Each row is a point. Two turns around zero, p and q, are shown by what they do to some points. Write where each new point lands after one turn and then the other. Backwards means that the second turn is done in reverse. Each puzzle has new turns, and all numbers are rounded.

Turn p:
[-2.4  1.4] => [-0.1 -2.8]
[ 2.7 -0.7] => [-0.7  2.7]
[-4.7  1.2] => [ 1.2 -4.7]
[ 1.9 -2.1] => [0.9 2.7]
[2.5 0.1] => [-1.3  2.1]
Turn q:
[ 3.4 -1.2] => [-0.4 -3.6]
[-4.6 -1.5] => [-2.5  4.1]
[0.4 2.0] => [2.0 0.1]
[0.8 0.7] => [ 0.9 -0.6]
Where do these land?
p, then q: [0.6 1.0] => [-0.2  1.1]
q, then p: [ 2.0 -3.6] => [ 3.9 -1.4]
p, then q: [-2.6  2.6] => [-3.7  0.2]

Turn p:
[ 0.6 -2.4  0.2] => [-2.0 -1.2  0.8]
[ 1.8 -1.3  2.4] => [-3.1  0.9 -0.6]
[-0.4  4.0 -4.7] => [5.5 1.3 2.5]
[-2.0 -0.3  2.1] => [-0.4 -1.0 -2.7]
Turn q:
[-0.5 -1.4 -1.7] => [ 0.6 -1.9 -1.0]
[ 2.5 -0.5  5.8] => [-0.4  6.1 -1.5]
[-0.1  1.3 -3.4] => [-1.4 -3.1  1.2]
[-1.9  0.7 -0.7] => [ 1.2 -1.1  1.5]
Where do these land?
q, then p: [ 3.4 -3.5 -2.6] => [ 2.2 -4.1  2.9]
p, then q: [-0.5  1.1  5.6] => [-0.3 -5.1  2.6]
p, then q: [ 0.7 -1.2  0.4] => [1.4 0.0 0.4]
q, then p: [ 0.1  1.5 -1.0] => [-0.8 -0.8 -1.4]
p, then q: [-3.6  1.2 -3.2] => [-2.7  1.0 -4.0]
p, then q: [0.0 1.0 0.8] => [-0.8 -0.7  0.7]

Turn p:
[-1.5 -0.3  6.8 -0.5] => [ 5.0 -1.5  0.0  4.7]
[-1.4 -0.1 -0.2  1.8] => [-0.3 -1.0 -2.0  0.0]
[ 4.7 -1.0 -1.1  1.9] => [-4.6  0.1  2.0  1.7]
[-0.6 -0.7 -0.2 -3.7] => [ 2.1  2.8  1.1 -1.0]
[-1.6  2.6 -2.4 -1.5] => [ 0.9 -0.4  0.3 -4.0]
[ 0.4 -0.5 -2.9  1.9] => [-3.0  0.1 -1.3 -1.3]
Turn q:
[-1.7  4.1  1.8 -2.1] => [-2.9 -2.6  3.0  1.9]
[ 1.8 -0.5  2.2 -3.3] => [-3.3  1.1  1.2 -2.4]
[-1.2 -2.0 -2.2  0.7] => [ 1.9 -1.0 -2.3 -0.8]
[-3.6  0.4 -1.8 -1.0] => [ 0.4 -4.0 -1.0  0.2]
[ 1.2 -2.6 -0.2  5.6] => [ 5.3  3.3 -0.6  0.4]
[3.5 0.6 0.1 0.1] => [-1.5  3.1 -0.4  0.8]
Where do these land?
q, then p: [ 0.0  0.3 -1.9  2.9] => [-3.2 -1.1  0.8  0.0]
q, then p: [-2.3 -2.8 -0.7  3.1] => [-2.7  1.6  3.6  1.0]
q, then p backwards: [ 3.9  0.1 -1.0  1.8] => [-0.5 -4.2 -0.2 -1.3]
p, then q: [ 3.4 -0.3 -1.6 -3.3] => [-1.6 -1.0  4.6  0.8]
q, then p: [-1.9  0.7  3.5 -3.6] => [ 4.3  1.9 -1.4  2.3]
p, then q: [-3.1  2.0  1.7 -0.9] => [-1.5  3.1 -2.0 -1.2]

Turn p:
[ 6.4  2.7  1.4  0.7  1.8 -1.1] => [ 2.9  2.9 -1.0  4.9 -3.2  1.8]
[ 2.1  0.6  1.1 -0.3  0.4  3.5] => [ 0.8 -1.9  1.2  1.1 -2.6  2.3]
[-2.3 -2.6 -3.0 -0.4 -0.1  0.3] => [-3.2 -0.7  1.7 -0.9  2.4 -0.9]
[ 2.8  0.6  1.4 -0.2 -2.2 -1.3] => [ 0.5  1.9 -1.1  0.4 -3.3 -0.8]
[ 0.5  0.7  1.0  5.0 -1.1 -3.1] => [ 1.3  5.2 -1.4 -2.0  0.4  1.6]
[-5.5  0.4 -2.4 -2.3 -0.1  1.1] => [-2.4 -4.2 -1.2 -1.8  3.6 -1.2]
[-3.9 -2.3  0.5 -2.3  1.4  0.6] => [ 0.3 -3.1  1.9 -1.5  2.6 -2.5]
Turn q:
[-1.6  2.9  2.9  0.6  1.3 -1.1] => [-0.6  1.5 -3.1  0.4 -0.2  3.2]
[ 0.0  0.0 -1.6  0.9  4.1  0.3] => [ 3.0  2.5  1.1  1.8 -0.4  0.6]
[-0.8 -1.9  1.9  0.6  1.2 -1.7] => [-0.7  1.1  1.4 -0.6  1.6  2.5]
[ 2.6  1.4  1.1  0.8 -1.4 -1.2] => [ 0.3 -3.1 -1.4  0.6  1.0  1.0]
[-2.3  1.1 -0.1  0.8 -1.2 -3.8] => [-1.0 -0.8  0.0 -1.7 -2.6  3.4]
[ 3.6 -2.7 -4.0 -5.8 -1.2  6.5] => [  2.3  -0.2   0.9  -1.5   2.0 -10.1]
[-1.4 -0.8 -0.3  2.2 -2.7  1.0] => [-3.2 -1.0  1.2  1.2 -1.3 -0.6]
Where do these land?
p, then q: [ 1.7  1.5 -1.9  1.8  0.4 -0.1] => [-0.5  0.8 -0.9  2.5 -1.7 -1.1]
q, then p: [-5.6 -0.7  7.5 -1.8  1.5  0.9] => [-0.3 -6.4 -4.6  1.2  4.8  2.6]
q, then p: [-2.5 -1.5 -1.6 -1.8  1.1  0.0] => [ 1.2 -0.9 -2.9  0.3 -1.7 -1.3]
q, then p backwards: [ 1.0 -0.7 -1.1  7.7 -2.6  0.5] => [ 3.9 -0.7 -3.5 -3.8  2.7  4.4]
p, then q: [ 2.0 -1.3 -1.3 -2.1  1.6  1.5] => [-2.8 -0.1  1.1  1.6  0.9  2.0]
q, then p backwards: [ 1.7 -2.5  1.9 -2.1 -4.2 -0.6] => [-5.0 -1.6 -1.7 -1.4 -1.0  1.3]
q, then p: [ 1.1  1.5 -1.2  1.9  1.7 -2.5] => [-0.7  0.3  1.9 -0.1 -3.0  2.2]
q, then p: [ 0.7  2.8 -2.2 -1.8  1.5 -0.5] => [-2.3  1.6 -0.5  2.1 -2.6 -0.2]
q, then p: [-0.2  1.0 -0.1 -1.9 -1.1  0.9] => [-1.4  0.4 -0.8  0.7  0.8 -1.6]
